Each wall is flat, endless, passes through zero and stands at right angles to its row. A trip goes straight from one point to another. Which walls does it cross, in order?

Walls:
(1): [-0.11 -1.21]
(2): [1.02 1.56]
(3): [ 0.66 -1.29]
(4): [-2.09 -0.95]
(5): [3.28 0.11]
(6): [0.08 2.47]
(7): [-0.34  1.90]
(8): [0.08 1.59]
(9): [-0.96 -1.84]
(10): [-0.41  1.84]
Trips:
[-0.30 -0.56] to [2.74 0.24] => 5, 4, 2, 9, 1, 8, 6
[ 1.62 -1.16] to [-0.86 -1.97] => 4, 5
[-0.35  1.20] to [-0.87  2.37] => none
[ 0.84 -0.79] to [-1.47 -1.44] => 4, 5

Walls:
(1): [ 1.63  0.72  2.56 -1.12]
(2): [ 0.07 -2.89  1.38 -1.11]
(3): [ 2.35 -1.88 -0.85  0.97]
(4): [-2.82  0.74 -1.30 -1.36]
(5): [ 1.94 -2.60 -0.88 -1.82]
(6): [-1.58 -1.92  1.03  0.06]
(7): [-0.14  0.66 -1.67  0.07]
(8): [ 0.86  2.25  1.19 -2.26]
(9): [-0.59 -0.14 -0.41  0.32]
Trips:
[ 2.81 -0.50 -0.60 -0.69] to [-0.36 -1.18 -1.95 -0.47] => 8, 1, 9, 4, 6
[ 0.11  0.75 -0.22 -1.89] to [ 1.24  1.53 -0.77 -1.81] => none

Walls:
(1): [-0.45  1.04 -0.57 -0.65 -1.21 -1.04  0.84 -0.15]
(2): [-1.56 -1.13  0.04  0.53  0.29 -2.00  1.85  1.02]
(3): [ 1.64 -0.76 -0.77  0.95  0.66 -1.99  2.31 -1.06]
(4): [-0.27  0.11 -1.61 -1.31 -1.12  0.17  1.83 -3.24]
(5): [-1.06 -1.32 -1.48  0.05 -1.90  0.76 -0.04 -0.51]
(6): [-0.09  3.39 -1.14 -0.76 -0.49  1.36  3.07 -2.67]
Trips:
[-1.98  0.46  0.55 -0.78  1.48  3.00 -1.85  0.79] to [ 0.56 -0.51 -1.02 -0.35  0.59  2.03 -1.02  2.22] => 5
[-0.55  0.59  1.85  2.38  0.49  1.08 -0.74 -0.47] to [-1.36  1.18 -0.52 -1.44 -0.31  2.08 -0.20 -0.48] => 6, 5, 4, 1
[-0.15  0.13  0.03  1.08  2.30 -0.72  0.19  0.70] to [ 1.89  2.16 -0.11 -0.96  0.09  1.97 -1.27  0.82] => 2, 3, 6
[-0.16 -3.15  1.56  0.50 -0.31  2.59 -0.46 -1.89] to [-0.94  2.77  0.32 -0.73  0.15 -0.36 -0.79  1.44] => 4, 5, 6, 1
[ 2.47 -0.21  0.88 -0.11  1.66  1.30 -0.92  0.32] to [ 1.82  0.72 -0.02  0.58 -2.01  0.20  3.53  1.61] => 3, 6, 1, 2, 4, 5

Walls:
(1): [-0.26  2.51  2.81 -0.28 -1.56  1.12 -0.25 -0.91  0.43  1.86  1.26]
(2): [-3.52  0.36  2.15  1.53 -0.22 -0.13  0.64  0.12  0.77  1.22  4.17]
(3): [ 0.28 -0.65  0.89 -1.02  0.77  1.43  0.88  2.09 -0.33  0.92 -0.65]
(4): [ 0.33  0.43 -0.96  0.08 -0.89 -0.25  1.30  0.43 -0.76 -0.50 -1.40]
(5): [ 3.11  1.43  2.59  0.46  0.98  0.81  1.45  3.35  0.84  0.52 -3.09]
(6): [-1.65 -0.34 -0.11 -2.71 -0.57  1.26  1.27 -1.95 -2.03  0.08 -1.30]
Trips:
[ 1.80  0.69 -1.68  2.06  0.83 -0.41 -0.05  1.42  1.89 -1.46  1.13] to [-0.38 -0.64  0.08 -1.11  1.26 -0.96 -0.19  0.06  2.85  0.99  1.08] => 4, 2, 5, 3, 1
[-1.77 -1.04  0.38 -0.15 -0.60  0.84 -0.05  2.09  1.16 -2.65 -0.76] to [ 2.34 -3.61 -3.83  1.15 -0.66  0.23 -1.16 -0.30 -1.03  2.50 -0.56] => 2, 5, 3
[ 0.04  0.29 -0.80  2.11 -1.17 -0.27 -1.60 -2.81  1.04  0.19 -0.06] to [ 1.34  0.90  2.71  0.97  0.44  0.82 -0.52 -1.38  1.01 -2.61  1.18] => 5
[ 0.77  0.91 -0.43  0.62  0.64 -3.44 -1.24  1.01  0.69 -2.07 -2.22] to [-1.82 -0.79  1.30 -1.53  0.03  1.27  0.62  1.12  0.22  0.69 -0.24] => 3, 6, 2, 4, 1
